Rows are points. Examples show where two turns around zero, p and q, send a point. Where does a point land after both, in the order given? Backwards means that the second turn is done in reverse. Each puzzle has new turns, and all numbers are rounded.

Turn p:
4 16 -9 -> -10 -11 -11
-66 -23 -1 -> -34 42 44
35 34 -5 -> 4 -29 -39
-9 -30 -2 -> 9 7 29
3 -23 -12 -> 9 -9 23
33 25 29 -> 24 0 -45
Turn q:
15 -3 12 -> -1 0 19
-41 12 30 -> 5 50 -15
48 10 -40 -> 18 -60 11
-21 -19 -2 -> -22 9 -15
Where do these land?
q, then p: 9 -17 22 -> -5 26 -12
p, then q: 14 -16 -71 -> -65 31 19
p, then q backwards: -22 -15 18 -> -7 3 31
q, then p backwards: 9 52 -13 -> 46 -21 20
p, then q: -9 -15 27 -> 30 -2 11
p, then q backwards: 0 12 17 -> -20 5 -1

Turn p:
33 24 -17 13 -> -9 8 24 38
-22 18 13 40 -> 15 -27 38 -14
14 -43 45 -26 -> 43 30 -42 -15
-26 17 2 -3 -> -13 -5 13 -24
2 -15 -44 -23 -> -37 -7 -32 17
Turn q:
51 -1 22 2 -> -15 23 48 8
-14 1 19 3 -> -5 17 -16 -1
-17 72 9 23 -> 64 38 -16 17
9 25 -2 -17 -> 23 7 14 -16
10 -26 -21 -35 -> -17 -32 15 -30
-22 -16 -29 10 -> -1 -33 -22 10
-18 -56 2 14 -> -50 -20 -24 12
Where do these land?
q, then p: -10 11 -12 -20 -> -5 17 -19 10
q, then p backwards: 13 16 47 7 -> 28 26 18 -31
p, then q: 6 28 -2 43 -> -34 36 0 13
p, then q: 19 4 -28 -39 -> 35 -10 -34 13
q, then p: -29 -58 -6 9 -> -21 -53 -27 -20

Turn p:
-10 -8 -4 -35 14 15 -> -10 2 24 -29 17 8
14 12 13 5 18 -6 -> -3 10 -10 -7 -24 10
2 39 34 -9 9 47 -> 15 -39 6 -32 -29 38
-14 -25 6 -13 -15 -18 -> 13 16 22 5 13 -22
9 -77 -4 3 0 21 -> 24 19 -24 -34 51 -35
7 46 -26 -23 -31 -38 -> -44 -17 32 38 -28 -17
-9 13 -21 71 4 -21 -> 3 8 -48 59 0 18
Turn q:
-17 -39 24 -4 -22 -24 -> -17 -33 22 13 -28 25
1 -2 -22 63 -55 25 -> -3 26 -9 -9 32 79
-8 32 -28 -22 10 22 -> -10 19 -3 -4 36 -33
-24 -27 31 6 -3 -31 -> -7 -18 32 5 -40 15
16 28 12 -34 27 32 -> 12 -11 -16 -29 19 -49
35 -10 -33 -19 23 2 -> 20 -3 -31 34 13 -24
8 14 -23 14 29 21 -> 30 26 -5 1 22 -14
-10 4 40 -4 -10 -48 -> -26 -7 9 -11 -57 2
Where do these land?
p, then q: 5 13 -45 31 -22 -29 -> 14 44 31 16 -7 34
p, then q: -2 -1 -18 40 8 -12 -> 14 37 0 9 19 11
q, then p backwards: -13 49 37 -35 35 17 -> 48 -40 14 -45 -21 6
p, then q: 26 -30 34 -24 14 -38 -> -52 15 -27 -20 -24 -20
p, then q: -37 1 -5 15 -34 30 -> 54 -18 -6 13 -10 10
q, then p: 1 17 0 15 -25 44 -> -24 6 11 -39 8 27
q, then p: -10 -3 4 -21 -7 21 -> 6 28 6 -11 9 4
p, then q: 30 -44 -7 -23 31 -34 -> -44 36 4 -11 -14 -44

Turn p:
-15 6 7 -18 -16 -7 17 -25 -> 3 -24 -11 14 -6 -2 27 -13
34 -12 9 43 -12 11 12 -19 -> -14 -13 -12 21 11 -37 -37 15
-8 -15 8 -3 0 8 -1 -25 -> -6 -10 -4 -5 5 -22 10 -17
-16 -23 3 10 -9 14 11 97 -> -58 45 -13 -22 -23 54 -17 29
11 22 -11 -21 27 13 0 -23 -> 22 -3 24 14 26 4 3 -26
9 13 -43 -4 -10 -16 1 2 -> 31 -10 -14 -4 18 23 -4 18
3 -20 -1 -15 -15 0 -17 47 -> -8 41 -24 -18 -14 22 -4 6
-4 31 8 -5 -15 -5 -13 -22 -> 23 -2 7 20 -3 -14 26 9
-18 -8 8 21 37 7 -13 -22 -> -9 -12 37 -24 7 -27 -2 -10
5 5 12 -9 13 -25 4 -10 -> 17 -12 9 4 -21 -1 -5 -14
Turn q:
1 -29 -6 50 -2 10 -10 -10 -> 8 -29 9 -1 -40 -7 -32 6
58 53 18 12 16 -15 -18 10 -> 48 26 19 -49 16 26 -1 -29
-13 24 -38 10 12 29 0 15 -> 8 13 -9 34 -22 39 -1 -10
-4 -15 -10 -16 -43 -2 5 -21 -> -47 -18 17 2 4 -6 6 -7
-6 18 9 -19 9 -10 -1 10 -> 10 16 -2 3 20 0 17 2
19 -9 4 -27 5 -12 -2 -18 -> -9 -4 -9 -13 29 -14 -5 -17
-31 0 -2 21 13 -13 5 -3 -> 14 8 6 23 -19 -22 1 8
-19 -29 -4 -24 -14 -24 6 15 -> -27 2 6 16 25 -17 -5 30
-19 -3 21 18 22 50 -17 6 -> 31 -31 -32 6 -28 15 17 14
14 -10 6 -26 -19 -12 32 -5 -> -39 16 -5 -21 14 -12 3 1
Where do these land?
q, then p: -2 -15 -14 -13 -15 -3 5 -12 -> -8 -11 9 -21 -6 -6 14 3
q, then p: -15 -20 5 -19 -2 -4 -22 6 -> -14 0 9 -24 -7 5 -24 -2
p, then q: -16 9 13 44 -10 -3 -8 26 -> 2 11 17 8 10 15 20 46
p, then q: -29 10 7 -10 -15 13 -11 6 -> -14 29 -9 -1 -15 -2 15 7
p, then q: 4 -7 -5 -3 -16 10 -31 -5 -> 4 32 4 2 13 4 -4 -14
p, then q: 48 -12 -6 9 -1 -4 58 23 -> 24 -57 12 35 -19 23 -18 -2
q, then p backwards: -17 -8 2 -11 36 37 -15 -11 -> 14 -3 -10 -21 -37 -19 22 -23
q, then p backwards: -25 -9 14 -1 -8 -18 41 -38 -> -14 -22 49 13 -15 17 -18 -19
p, then q: 5 32 -27 26 1 -18 -22 28 -> 20 6 -8 -25 17 43 4 27
q, then p: 46 21 10 -21 30 -10 4 -23 -> 46 -15 15 8 24 -1 6 -37
